Each point is reached from the start by the listed moves, each made 0, 1 or 2 times, or once backwards (-1), plus a little noise. Is the number of moves made odd or even? Then give how often each move was made.

Moves:
(1): [ -3  20 -11   1  60]
(2): [38 41 35 11 -7]
Start: [ 7 -1 -5  0 -3]
Points:
[  4  20 -16   1  59] => odd (1, 0)
[ 44  40  30  11 -10] => odd (0, 1)
[ 7 -1 -5  0 -3] => even (0, 0)

Moves:
(1): [-6 -1 22 -7  4  4  4]
(2): [ 4 -2  9 10 -4 -1 -2]
(3): [  1 -11   0   1   3   9 -16]
(4): [  2   8 -10   8  13  -7   9]
(5): [  0  10  -7   6   7 -11 -12]
(6): [ 6 10  0 -4  1 11  2]
Start: [ 0  5 -6  6 -2  0  5]
Points:
[ -3 -20  29  30  -1  -5 -60] => odd (1, 2, 2, -1, 2, -1)
[  1  22  28  23  -2 -16   9] => odd (1, 2, -1, 0, 1, 0)
[  3  36 -55  17  16 -29  17] => odd (-1, -1, -1, 1, 1, 0)

Moves:
(1): [ -3  -6  -8  13  -1  -5  -1 -18   3 -15  -4   1]
(2): [ -2  -9 -10  -5  -8 -11  -5  -4   5   2  -6   9]
(3): [19 -4  4  4 -3  2 -5 -4 -2  4  3  1]
(4): [-1  3  6 10 -5  1 -6  3  7  0 -5 10]
(5): [ -3   3   4  -7  -2 -12  -3   0   2  -6   5  10]
(6): [ -1   5  -2  -9   8  17 -14  -6   3   5   4   5]
(7): [ 1 -2 -3  0 -2  6 11  4 12  3  6 -3]
(8): [ 5 10 -4 -2  3  6  3  4  1 -3 -7  0]
(9): [ -1 -12   3  -8  -4  -1  -1   3   4  -9 -10  -5]
(10): [  2  -1   2   7   8  -1 -12   4   7  -3   6   3]
(11): [  1   6  -4   1 -10   9  -1   3  -3  -3   1   2]
Start: [-2 -1  0 -2 -1 -1  3 -3  3 -4 -7  2]
Points:
[ -8 -11 -11 -12 -34 -35  -2  -4 -19 -20  -5  14] => even (0, 1, 0, -1, 1, -1, -1, -1, 0, 0, 2)
[-18  15 -37 -58 -36   1   3   6  26 -26 -28  38] => odd (0, 2, -1, 0, 2, 1, 1, 2, 1, -1, 2)
[ -8  39 -40 -34  -9  56  -3  11  23  34 -23  29] => even (-1, 2, -1, 1, -1, 2, 1, 2, -1, -1, 1)
[ 21 -58 -17  42 -38 -46   2 -60  11 -12 -36  14] => even (2, 2, 2, 1, -1, -1, 0, -1, 0, -1, -1)
[  9   4 -28  -5 -27  18  43  25   6  23  11 -12] => even (-1, 1, 0, -1, -1, -1, 2, 0, -1, 0, 2)
[ -4 -12  -1 -10 -24 -37 -25  11  52 -23 -24  55] => even (0, 2, 0, 2, 2, 0, 1, 1, 1, 1, 0)
[-26  -8   7 -31  12 -48 -34  14   6  -9  14  28] => even (-1, 1, -1, -1, 2, 0, -1, -1, 0, 2, 0)

Moves:
(1): [  1  -8  -2   3  -1 -14  -4  -3  -2   7   0  -4  -8   0  -2   5   3   3
  -4   1]
(2): [ -2   9   2  -1  11  -2   4  -1  -4   2   0   4  -4   4  -7   0  -6   0
 -10  -4]
(3): [ -2   5   4   0  -5  -4   2  -5  -3   9   3   5  -4   4   2   1 -10  -3
  -5   2]
(4): [ 5  2  1  1  7  1  4 -5 -6  3  7  1  3  9 -7 -4  1  6  3  5]
(5): [ -6   1   6 -12   1  -3  -1  -5  -1  -1  -3   3   3  -4   1   2  -6   5
   0  -1]
(6): [-7  2 -2 -4 -7  5  5  3 -4  3 -3 -3 -3  2  6  6  3  2  1  7]
(7): [ 12  -5   2 -15  -8   4  -4   5  -3  -2 -22  -4   2  -7  16  -6   6   6
  10 -10]
(8): [ -1  -3   4  -1   1   6  -9   4  -3  -7  -8   2 -12  -3   3  -8   0  -4
  -3  -7]
(9): [-3  4 -6 -8  0  3 -8  3  4  0 -6  7 -4  3  1 -7  1  3  7 -2]
(10): [ 1 -9  3 -7  7  3 -1  3  4 11 -1 -3 -4 -3  4 -1  2  7  4 -4]
(11): [-6  5 -2 -5  0  1  0  2  8  1  2  7 -2 -5 -1  0 10  3 -6  0]
(12): [ 2 -4  4  4 -3 -5  3  4  1  4  5  3  4  2  0  8 -2  0 -3  7]
(13): [ 6  6  4 -8  3  1 -2  4 -1  0  2 -6 -1 -4 -1  1  4 -2  0  2]
(14): [ 1  0  3 -4  3 -1  5  1 -4  4 -3  5  2 -3 -2 -1  2 -2  3 -2]
(15): [  3   7  -3  -6   1   2  -6  -4  -3   1  -3  10  -8 -14  -2   1  -6   5
  -2  -3]
(16): [-5  2  4  7 10 -4  2  3  2  4 -1  3  6 -5  9  0  5  4  6 -3]
(17): [ 2  1 -5 -1 -3 -2 -3  3 -5  0  5  2  1  0  1 -6 -4  2 -1  0]
(18): [ -2   2   6   0  -1  -3   0   5   1   8  -3   0  -2  -2 -10  -6  -1  12
   0   2]
Start: [ -7   6   1   1   0   6  -4   1  -6  -8  -2   7  -5  -7  -5 -11  -2 -12
   8   7]
Points:
[ -3 -12   4 -39   1  -9 -21  31  28  36 -43  25  -4 -57  55   0  35  37
  29 -15] => even (1, 0, 0, -1, 0, 0, 2, -1, 1, 2, 2, 2, 0, -1, 1, 2, 0, 0)
[-13  17  -7 -29   7  24  -5   5   3   4  -7  47 -19 -15 -17 -17 -15  -1
  -1  -2] => even (-1, 1, 0, 0, 0, 0, 0, 0, 1, 1, 1, 1, -1, 1, 1, -1, 0, 0)
[-17  21   3   7   5   8 -15 -14  -5  15  13  12 -16  24 -41 -37 -16  16
  27  30] => odd (0, -1, 1, 2, 0, 0, -1, 0, 2, 0, -1, -1, 0, -1, 0, 0, -1, 2)
[ 24  -5   8 -11  16  28  -4  -9  11  17 -26  22  12 -51  52 -12  18  16
  43 -23] => odd (-1, -1, 1, 1, -1, -1, 2, -1, -1, 2, 1, 0, -1, -1, 2, 2, -1, -1)
[  2  21  18 -60  17  47  14  25 -15   4  -9   0 -27 -15  11   3  18  -6
 -15   7] => even (-1, 2, 0, 1, 0, 2, 1, 1, -1, 2, 2, 1, 2, 0, 0, -1, 0, -1)
[ 26  16  -2 -18  45   9 -10   1 -34  10  -5  16 -32 -49  -8 -23 -30 -18
  -4 -36] => even (0, 2, 0, -1, -1, -1, 0, 0, -1, 2, -1, -1, 1, 2, 2, 0, 2, -1)
[ -3  30  16 -33  30 -32  13 -16 -36   3   2  25  -2 -12 -11  -2  14   6
 -19   1] => even (2, 2, 0, 2, 2, 0, 1, 0, -1, -1, 2, 0, 1, 1, 0, 1, 1, -1)
[-18  50  -2 -14  21  26  22   4 -27   4  49  27   3 -19  -9  -1  18  -6
  -1  34] => odd (-1, 0, 0, 2, 0, 2, -1, 0, -1, 0, 2, 0, 2, 1, 1, 1, 2, -1)
